Every row gives one point. The window is the flat piece filled in between its corners: a triangle in 3 columns, a solid with four corners in 4, and so on. A path goes straight from each point to the next, and from the last back to the first. List the points from which the path goes on through the window.
(in the rows, 128 means zero)

Window (4 x 4):
[[111 137 129 129]
 [147 153 145 187]
 [159 112 149 113]
 [101  64 120  91]]
Path:
(1): [116 131 169 180]
(2): [147 139 126 156]
(3): [145 150 122 185]
(4): [143 143 192 168]
(5): [122  87 167  95]
(6): [158 113  98 127]
(7): [114  73 109 101]
(8): [ 94  98 150 105]
(9): [111  76 146 109]
(10): [134  95 113  96]
(11): [152 155 115 171]
(12): [145 136 197 147]
(13): [ 93  94 168 128]
(14): [144  86 103  88]
(15): [108  58  85 117]
(16): [111 120 162 100]
Through the window after points: 1, 3, 5, 7, 9, 13, 15

Window (6 x 6):
[[ 79 160 137  81 139 132]
 [154  89 173 142  63 108]
 [ 91 207 104 141 133 167]
 [227 104 101 121 113 122]
 [ 86 170 139 162 127  91]
 [136  58 117 144 118 116]]
Path:
(1): [149 104  74 132  93 117]
(2): [206 124 143 119 117 144]
(3): [116 118 180 141 118 112]
(4): [127 122 103 143  98  82]
(5): [150 158 117 129  93 117]
(6): [172 104 162 119 137 122]
(7): [111 132 146 123 133 144]
(8): [118 197  89 110 119 107]
(9): [128 207  80 117  88  64]
(10): [ 85  86 165 123 157 173]
(11): [140 122 158 136 119 115]
(12): [143 134 117 150  89 102]
(13): [ 92 168 101 141 112 131]
(14): [115 169 129 143 154 115]
(15): [131 120 163 125 143 142]
(16): [ 79 165 112  76 113 115]
Through the window after points: 7, 9, 11, 15

Window (8 x 8):
[[159  77 140 177 108  99 154 139]
 [161 123  65 114 165 155 158 131]
 [142 147 114 167 194 107 107  93]
 [157 174 141 129 151 173  65  80]
 [ 89 163 138 224  93 114 132 115]
 [150  84 121 137 116  63  98 107]
 [118 126 135  78 150 144 131  40]
 [138 155 144 121 102 134 174 144]]
Path:
(1): [199 127 125 109 135 119 144  72]
(2): [106 105 111 127 156 131 120 138]
(3): [122  99 127 139 132 121 151 143]
(4): [169 112 145 185  99 101 140 102]
(5): [192 144  97 152 121 148 141  85]
(6): [116 111  85 108 180 138 150 157]
(7): [142 110 118 108 165 132 111 117]
(8): [179 148 115 152 121 109 136  71]
Through the window after points: 3, 5

Window:
[[170  99 188 158 133  65 120 121 141 101 168]
 [161 112 171  99 154 104  91 140 100  98 172]
 [113 125 139 111  63 158 164 164  91 108 108]
 [164 138 107 100  74 132  92  96 149 130 112]
 [ 57  97 118 141 146 105 119 177  86 117 117]
 [147 156 111 124 104 175 113  60 141  74 105]
 [157 154  61  84  78 154 184  88 124 105 113]
 [148 100 182 143 126 108 111  98 101 148 205]
 [ 87  68 196 107 126  59 109 124  82 104 160]
 [144 119 116  90 130 177 141  90 167 123  82]
 [ 48 152 180 111 151  83 123 162 100 129 128]]
Path:
(1): [133 102 136 130 103 115 127 116 151  88 164]
(2): [124 143 164 116 124 114 115 124  61 133 117]
(3): [138 105 155 129 132 109 110 128  97 113 124]
(4): [ 66 141 173 121 105  96 116 134 174 113 200]
(5): [144 147 113 104  35 137  83 123 176  88 160]
(6): [155 124 117 104 131 125 131  89 106 146  90]
(7): [135 101 160 125 119 113 117 113  76 112 144]
(8): [111 122 168  70 140  88 108 138 218 127 184]
(9): [ 71 104 130 116 116 122 105 155 111 111 150]
(10): [159 114 146 154 157  86 158 116  76 123  80]
(11): [135 133 135 118  78 129 148 118  88 121  93]
(12): [ 85 114 127  88 121 149 150 173 142  87 178]
(13): [112 110 152 130 117 126 134 126 143 103 160]
(14): [145 128 150 110 164  93  90 129  46 113 102]
(15): [154 140  92 104 104 132 135  92  85 112 108]
(16): [138 118 144 113  99 120 164 117 162 110 167]
Through the window after points: 5, 7, 9, 11, 15
